Every row gives one point. The points of each table are mixes of a few directions, plus a little noise. Count the directions of each table, and those that both share. Where both have some left over, give the other angles between the two spaces (their principal angles), to ten degrees, smallest first.

First (4 x 2):
[[-6.2  0.1]
 [-5.4  0.1]
 [ 5.9 -0.1]
 [ 5.7 -0.1]]
Second (6 x 2):
[[-9.4  5.6]
 [-1.4  0.9]
 [ 4.0 -2.4]
 [ 6.5 -3.9]
 [-0.8  0.5]
 [ 0.9 -0.5]]
Directions: first 1, second 1, shared 0; angles 30

First (4 x 3):
[[ 0.1  0.5  5.1]
 [-0.1  7.8  2.9]
 [ 0.1 -5.7  0.3]
 [-0.1 -2.6 -8.3]]
Second (4 x 3):
[[ 2.7  1.0 -7.4]
 [ 1.5 -0.2 -5.6]
 [-3.3 -2.7  7.1]
 [-0.8  1.8  5.9]]
Directions: first 2, second 2, shared 1; angles 30

First (8 x 4):
[[  0.2  -1.0   3.7  -1.1]
 [  5.8  -2.0  -1.5  -1.8]
 [  1.9  -1.4   2.4  -1.4]
 [  5.3  -2.4   1.1  -2.3]
 [ -4.1   2.4  -2.7   2.3]
 [  0.0  -2.3   8.8  -2.3]
 [-10.2   6.7 -10.4   6.8]
 [  1.2  -0.1  -1.5  -0.1]]
Second (5 x 4):
[[ 1.4 -2.3  0.8  1.2]
 [ 5.6  0.6 -7.6 -1.2]
 [-4.2  6.4 -7.0 -0.3]
 [-3.0 -3.7  8.0  2.5]
 [ 0.0 -1.0  5.8 -2.2]]
Directions: first 2, second 3, shared 2

First (8 x 6):
[[-1.3  0.3 -3.5 -0.7  2.1 -2.4]
 [-1.9  1.4 -1.0  2.1 -4.6  2.2]
 [ 1.4 -6.4  6.3 -0.6 -2.9 -1.6]
 [-2.4 -5.6  3.6 -3.7 -2.3 -8.1]
 [ 1.8  5.2 -6.5  5.8  1.8  9.4]
 [-0.5  7.4  6.2 -4.4 -1.5 -0.5]
 [ 2.4 -9.7 -3.1  2.8  3.6 -1.0]
 [ 0.6  7.5 -1.9 -1.2  3.9  2.0]]
Second (7 x 6):
[[  3.7  -9.1   3.4  -0.2   3.0  -2.1]
 [  2.8   0.7   4.9   0.0  -0.4   3.4]
 [  4.4  -4.0   6.1   0.0   1.1   2.0]
 [  0.9  -1.4   1.1   0.0   0.4   0.1]
 [ -7.4   7.4  -9.9   0.1  -2.2  -2.8]
 [  2.7   1.0   4.7   0.0  -0.5   3.5]
 [ -7.2   5.4 -10.4   0.1  -1.4  -4.0]]
Directions: first 4, second 2, shared 2

First (7 x 8):
[[-0.8 -3.8  0.6 -0.4  4.2  2.1 -2.6  8.7]
 [-0.5 -5.0 -1.1  2.9  8.8  4.5 -8.4  6.3]
 [ 0.8  3.4  2.2  1.9 -4.8 -7.8  1.4 -1.2]
 [ 0.7  3.7  1.2  0.7 -5.5 -6.5  2.6 -4.2]
 [ 0.8  4.6  1.0 -1.1 -2.7  8.7  7.5 -5.3]
 [-1.7 -3.0 -2.2 -7.0 -3.3 -4.3  3.5  0.8]
 [ 0.5  0.1 -1.8  3.0  3.3  3.3 -4.0 -5.0]]
Second (10 x 8):
[[ 0.6  2.2  2.7  2.3  5.0  2.0  0.0 -3.3]
 [ 1.2  3.2  3.7  4.6  5.6  1.0 -1.5 -2.5]
 [-0.4 -1.1 -2.0 -2.3 -1.6  1.5  0.7 -0.4]
 [-1.0 -3.8 -9.3 -5.2 -8.2  9.5  1.8 -2.1]
 [-1.2 -1.4  2.6 -4.5  2.0 -6.4  2.9  2.2]
 [-1.2 -2.4 -2.8 -6.1 -0.4  3.5  3.4 -2.2]
 [-0.7 -1.8 -4.0 -2.8 -3.6  3.6  0.9 -0.8]
 [ 3.1  7.4  8.5 12.8  9.7 -0.4 -5.7 -2.9]
 [ 0.0 -0.9  1.7 -0.1 -2.6 -8.4 -0.7  6.2]
 [-0.1 -1.4 -1.5  0.8 -6.4 -5.2 -1.8  6.5]]
Directions: first 4, second 3, shared 2; angles 90
